Each row of a before or after table is a point. The points were changed in one or more steps. Then noise was added and the rows were shuffled. The steps act on columns, c1 being the first. Name the steps. A step turns or swaps two columns, mirrors them in a line or flattens them onto one, adds a multiple of one to another, or multiplies or shifts one. Angles are multiples of 10 degrees, from the lower column toward the higher: turns from -170 to 170, lines from 10 to 170 but not 90. Use the fewest steps. Two steps may share a column if one is a turn and the other turns, adds or multiplies; they go together, in the order done. Otherwise the lowest column goes first.

Before:
[[ 0.4  0.5]
 [-1.2 -7.9]
 [-2.3 -7.0]
 [ 0.4 -7.8]
 [ 3.7 -0.8]
 [ 2.8  2.6]
 [-0.1 -3.5]
 [-0.9 -1.1]
 [ 4.4  1.1]
 [-2.7  0.9]
 [-0.9 -2.3]]
After (11 x 2):
[[-2.1 -0.7]
 [-1.2 -2.4]
 [ 0.4  0.1]
 [ 7.0 -1.5]
 [-4.8 -7.3]
 [ 1.3 -8.1]
 [-0.5 -3.7]
 [ 5.6  2.2]
 [-2.1 -7.9]
 [ 8.8  0.5]
 [-4.9  0.6]]
Steps: multiply c1 by 2

Before:
[[ 5.3 -8.3  2.3 -1.5  5.2 -2.7  4.6  1.3]
 [-7.7 -2.5 -0.4 -0.3  3.8 -0.2 -3.7  0.7]
 [ 8.8 -1.7 -1.2 -3.7  2.3 -1.1  5.3 -0.5]
 [-1.5  1.2  0.8 -2.5 -3.6  4.7 -1.8 -1.1]
 [-1.1 -7.7  0.5 -6.8  4.8 -6.0  0.3  6.2]
 [ 1.9  0.0 -4.9  0.6 -0.8  3.4  0.1  0.0]
 [ 3.1 -6.2  2.0 -3.3  3.8 -4.0  7.7  6.1]
 [ 4.9  2.7  1.1  3.3 -2.9  0.7  6.2  0.0]
 [ 9.9  2.1 -1.3  2.3 -4.8 -0.2  2.5 -2.2]
 [-3.3 -5.3  2.6 -4.3  3.1 -1.5 -0.6 -2.5]
 [ 4.2  1.2  0.2  0.5 -0.2  3.8 -1.4 -2.1]
 [ 0.8  2.4 -0.1 -0.5  0.4  6.2 -0.3 -1.2]
 [-1.5 -3.8 -2.7  0.4 -5.4  6.2 -1.6 -0.6]
 [-3.8 -1.3 -1.6 -3.1  1.3  1.3  1.5 -5.7]]
After, 14 rows:
[[ 9.2 -1.7 -0.4 -1.4  6.7  1.4  5.2 -0.6]
 [ 3.9  1.1 -0.1  0.2 -0.6  2.1 -1.5 -2.3]
 [10.4  1.8 -1.2 -1.3 -8.8 -3.9  2.3 -2.3]
 [ 2.3 -0.2 -5.3  0.0 -1.5  3.2  0.0  0.5]
 [-0.8  1.5  1.1 -4.8 -1.9  3.0 -1.9 -1.4]
 [ 4.7  3.5  0.7  1.0 -7.0 -3.8  6.2 -0.1]
 [ 5.5 -8.4  2.5  2.0  7.8  9.8  4.1  1.9]
 [ 3.1 -5.9  2.1  0.0  8.1  5.4  8.3  5.7]
 [-3.7 -1.7 -1.5 -1.9  5.6  3.4  1.7 -5.2]
 [-0.9 -3.9 -2.5 -3.6 -7.1 11.6 -1.6 -1.1]
 [ 1.1  2.0  0.2 -1.0  1.1  2.7 -0.6 -1.4]
 [-1.2 -7.3  0.5 -2.0 13.0  5.5  0.3  5.8]
 [-7.4 -2.1 -0.1  1.8  5.1  4.1 -4.0  0.8]
 [-3.7 -5.1  2.3 -1.6  8.8  6.2 -0.5 -2.0]]
Steps: add -1.5 times c2 to c6; turn c4 and c5 by -40 degrees; multiply c5 by 1.6

Before:
[[-5.6  2.8 -3.1  3.3  0.0 -0.3 -2.7 -3.4 -0.5  2.3 -5.1  1.3]
 [-0.2  2.5 -4.8  2.3 -0.5 -0.2 -1.1 -0.6 -6.1 -1.2  2.9  1.4]
 [ 0.1  3.3  0.1  2.9  2.4 -3.4  1.2 -3.8 -0.8 -3.3  0.5  2.8]
 [ 6.0 -5.0  3.0  4.1 -3.6 -9.2  1.1  1.5 -8.5  1.9  2.4  4.6]
 [ 5.4 -0.4  0.0  4.1  2.7  5.8  6.0  2.4 -3.0  5.9 -2.2 -6.9]
 [ 7.9 -3.6 -4.6  2.1  0.9  8.7  4.5  1.6 -2.7 -0.6 -5.9 -3.7]
 [-3.6 -0.1 -2.8  4.2 -2.7  0.6  3.1 -2.9  2.3  2.0  2.1  0.0]
 [-1.9  3.9  1.7 -4.2 -2.8 -0.5 -0.8 -1.4  0.3 -1.6  2.1  1.4]
 [ 7.1 -0.4 -3.6  3.4  2.1  6.7 -0.3  2.0  3.2  3.7 -1.1 -5.1]
 [-3.2 -1.2 -2.6 -0.5  2.5  0.0 -1.7 -4.6 -0.3 -1.6 -1.1 -5.1]
 [-2.4 -6.4  1.1  1.0  4.9 -9.1  2.0  3.2 -6.0  1.8  1.5  6.9]
 [-1.5  4.1 -5.8 -0.5 -1.3 -4.2  2.1 -5.2  1.2  4.5  0.1  0.8]]
After, 12 rows:
[[ -4.3   3.5  -3.6   3.6   0.4  -0.3   1.6   0.9   2.9   7.3   4.7   1.3]
 [ -9.0  -1.2  -2.9  -0.2   2.7   1.6   0.6   1.0   4.9  -4.5   1.2  -4.5]
 [ -2.3  -1.0   2.2   3.9   3.4   8.1  -5.6   2.8  -2.2  17.5   1.9  -4.3]
 [  1.0   1.4  -5.1   2.2  -0.8  -1.0  -1.0   5.2  -1.1  -3.6  -3.3   0.9]
 [  2.8   3.8   0.2   3.0   2.1  -4.5  -1.1   1.4   3.8 -10.5  -0.4   1.4]
 [ -0.7   4.5  -4.7  -0.5  -0.8  -4.1  -4.1  -0.6   4.7  12.8  -0.5  -0.3]
 [ 10.4  -4.7   2.9   4.3  -3.8 -10.5   0.1   7.7  -2.8   6.0  -1.7   1.6]
 [ -3.3  -0.5  -2.5   4.4  -2.3   0.4  -4.3  -1.7   3.4   5.3  -2.2   0.8]
 [ -0.4   3.7   2.0  -4.1  -2.8  -1.0   2.1   0.1   1.5  -4.5  -1.4   1.7]
 [  4.5  -6.3   2.3   0.5   4.8 -11.1  -1.2   5.3  -4.6   5.4  -1.8   2.8]
 [  4.0  -3.5  -2.4   2.2   0.1   9.1  -5.7   2.3  -0.9  -1.5   5.2  -0.3]
 [  2.2  -0.5  -3.2   3.3   2.6   7.9  -0.7  -3.0  -2.3  11.4   0.7  -2.7]]
Steps: add 1 times c12 to c1; turn c6 and c12 by 20 degrees; mirror c3 and c7 in the line at 10 degrees; mirror c8 and c9 in the line at 130 degrees; multiply c10 by 3; multiply c11 by -1
